Rows are points. Each copy is the shape, with its points in the same order, turned, moved and blurred by noise. Some copies are also mirrored. Which?

Shape (9 x 3):
[[-34   7  -1]
 [ 21 -62  55]
 [ 23 -29  -9]
 [ 71   5 -63]
 [-65  16 -18]
 [ 49   6   4]
 [-16   4 -11]
 [ 26   5  40]
 [-47  22 -32]]
Copy 1:
[[-10 -19  16]
 [ 95 -24  11]
 [ 31  -6 -26]
 [  9  53 -87]
 [-37 -26  24]
 [ 50  37 -12]
 [  4  -8   2]
 [ 50  26  11]
 [-48 -20  -1]]
Copy 1 is: only turned
Copy 2 (9 x 3):
[[-13  21  27]
 [ -8 -83  28]
 [-17 -30  -6]
 [-24  -4 -91]
 [-34  50  40]
 [ 22 -23 -37]
 [ -6  16   9]
 [ 31 -30   2]
 [-27  50  24]]
Copy 2 is: only turned
Copy 3, 9 rows:
[[-31  10 -22]
 [-56 -50  59]
 [ -4 -45   7]
 [ 81 -58  -6]
 [-35  20 -57]
 [ 26 -21  33]
 [-16  -4 -20]
 [ -4  -8  46]
 [-12  13 -54]]
Copy 3 is: only turned
Copy 4:
[[-10 -48   5]
 [-46  45   5]
 [ 14  16  -2]
 [ 95  17  19]
 [ -6 -76  -8]
 [ 28  17  42]
 [ 11 -35  10]
 [ -9  10  50]
 [ 20 -78  -5]]
Copy 4 is: mirrored

Shape, 7 rows:
[[ 32 -44 -36   9]
 [ 55 -26  40  40]
 [ 16  41  63  27]
 [-48  16 -30 -15]
 [ -1  16 -19 -35]
 [-53   2 -39   8]
 [ 20 -42  82 -29]]
Copy 1, 7 rows:
[[ 21 -73 -27 -19]
 [ 88 -25   1 -14]
 [ 52  20  59  15]
 [-65 -18   8   1]
 [-29 -47  30  -7]
 [-51  -8 -23  16]
 [ 54   6  40 -89]]
Copy 1 is: mirrored
Copy 2, 7 rows:
[[  3 -40  31 -12]
 [  7 -70 -39  29]
 [ 23 -10 -76  46]
 [-11  50  -6  -3]
 [ 15  22 -17 -29]
 [-24  53  20  15]
 [-37 -57 -88 -28]]
Copy 2 is: mirrored
Copy 3, 7 rows:
[[ 39 -51 -41  25]
 [ -3 -57  28  41]
 [-25  17  48  27]
 [ -2  26 -62 -13]
 [ 44  19 -28  -8]
 [ -8  16 -81   5]
 [ -4 -62  50 -40]]
Copy 3 is: only turned
Copy 4, 7 rows:
[[ 32 -45  20  19]
 [-45 -40  19  69]
 [-92   9   0  33]
 [ 15  44  -5 -33]
 [-12  -7  14 -42]
 [ 33  43  -8 -15]
 [-62  -7  93  31]]
Copy 4 is: mirrored

Shape:
[[  5  48   7  -5 -21 -21]
 [ 51  18 -11  12  52 -29]
 [-32  32 -40  -6 -11  -6]
 [-17  -7 -47  11  34 -69]
 [-64 -40  21  11   6   9]
 [ 17  29  32 -40  40  -2]
 [  7   7   6 -20 -38  11]
 [-59   3 -15  30  54  -1]
 [-22 -16  21  -4  26 -12]
 [ 16 -15 -16 -53 -20 -35]
 [-38  14 -51 -56 -12  14]
 [ 53  44  37  20 -23 -46]]
Copy 1, 12 rows:
[[ 14  51  -3 -11 -31  29]
 [ 46  32   1  23  43   0]
 [-13  28 -54  -8 -30  16]
 [ 43  -5 -68 -17  31  28]
 [-42 -44  -5 -45  -4  26]
 [ 12  48  25 -32  15 -28]
 [  2  13  11  -7 -54   2]
 [-42  -2 -41 -20  45  26]
 [ -3  -9   4 -37  14   8]
 [ 53   0 -18 -30 -43 -19]
 [-19  18 -62 -24 -50 -33]
 [ 57  54  41   5 -18  52]]
Copy 1 is: mirrored
Copy 2 (12 x 6):
[[-29  -8   2  23   6 -34]
 [  3  15 -27 -41  57 -30]
 [-24   3 -32   5 -44 -27]
 [ 30   2 -82  -7   1 -46]
 [  1 -61 -54   0 -35  44]
 [  0 -36  26 -38  19 -24]
 [-12  -1  14  26 -13  15]
 [-23 -41 -81 -42 -23  -5]
 [ 10 -45 -30 -16   0   9]
 [ 49  10   8  20 -13 -14]
 [  4  10  -2 -10 -80 -17]
 [-23  -7   6  42  71 -31]]
Copy 2 is: only turned
Copy 3 (12 x 6):
[[ -3  22  10  -5 -44 -40]
 [-10  49 -28  22  37 -39]
 [-24 -15 -12 -44 -20 -20]
 [-16  20 -13 -64  55 -48]
 [ 11 -44  57 -24  36   2]
 [ 30  55  14  17 -13  12]
 [ 28 -24   5  -4 -37 -29]
 [-45 -17   8 -34  42   9]
 [ 17  -3  32  -5  32  -1]
 [ 62  12  -4 -35 -12 -44]
 [ 22 -18 -37 -62 -36  13]
 [  2  44  28  25 -16 -95]]
Copy 3 is: only turned

Shape, 14 rows:
[[-36 -16   7  29  37 -17  -9  16]
 [ 18 -27 -20  38  24  -4  40  -7]
 [ 15  -5  63 -56  20 -34   2  -5]
 [ 28 -10  -4   8  51   7  16 -21]
 [ -7 -22 -15   5  20 -29  28 -22]
 [  1  31  95 -69   1 -70   8   1]
 [ 40 -10  46 -21 -11 -60  -4 -26]
 [ 24 -37  -8  15  -8  24  13  -9]
 [-36 -11 -25  -3  10  -7 -31  10]
 [-28 -13  -2  12  27  -4  -6 -46]
 [ -5 -40 -37  -9  45 -10  26  -8]
 [ 30 -53  80 -38  11 -42  13 -19]
 [ 31 -38 -13  22  30 -13 -25  -7]
 [ 20 -24 -10  10  11 -27  -4 -12]]
Copy 1, 14 rows:
[[-33   1 -49  46   4  12   1   5]
 [  1 -11 -35  10  22 -40  31  -9]
 [-12   7  49  51  34  26 -33 -35]
 [ 20  15 -23  20  50 -13  13  -9]
 [-17 -27 -21  18  39 -24  -5  -5]
 [-53  22  84  64  24  19 -66 -35]
 [-14  -1  29  20  21 -11 -51 -65]
 [ 10 -14 -17 -21  13   1  28 -26]
 [-17 -19 -42  10   4  31 -25  23]
 [-32  -5 -45   6  57  12  -9  -9]
 [ 13 -42 -31  29  43 -11  10  14]
 [-12 -17  43  55  34  15 -11 -84]
 [ 28  -5 -49  18  11   0 -11 -31]
 [  5 -14 -26  10  16 -13 -19 -24]]
Copy 1 is: only turned
Copy 2 (14 x 8):
[[-12 -12  39 -11  33   4 -19  -1]
 [  6  10  -8  24  43  28  21 -25]
 [ 35 -22  44  24 -49  -9  25  44]
 [ 10  24  31  32  12  15  25 -31]
 [ -5  -9   6   4  13  41  28  -5]
 [ 17 -46  42  14 -65 -45  51  72]
 [  6 -35  -4  52 -51   3  21  24]
 [ 27  25 -21  15   2  23  -6 -22]
 [-21  20  28 -29  -1  31 -21   9]
 [ -7 -13  28 -15  -6  27  13 -40]
 [ 13  18  26   7  29  62  25  -3]
 [ 64 -52  18  48 -39   6  11  31]
 [ -5  12  17  45   6  36 -25 -16]
 [ -9   2   5  29  -2  31   3  -2]]
Copy 2 is: mirrored
Copy 3:
[[-40  -4 -27   7 -10  14  12 -34]
 [  7 -23 -36 -32 -37  -1  45   5]
 [-26  14  40 -60  40  17  12 -20]
 [-15 -35 -34 -48  -2  21  18  16]
 [ -6   0 -14 -39 -38  22  11 -18]
 [-32  59  61 -74  62  -8  -3 -50]
 [ 19   0  38 -58  29  16  20 -49]
 [ 21  -9 -11 -10 -14  36  40  21]
 [-21 -11  -3  26 -18  21 -23 -15]
 [ -1   0 -41 -18  -3  52 -14 -26]
 [-21 -29 -10 -36 -57  28   9  11]
 [-19  14  47 -72  34  51  56 -42]
 [  0 -52  -9  -4  -5  20  22 -20]
 [ 10 -27   0 -23 -11  17  22 -23]]
Copy 3 is: only turned
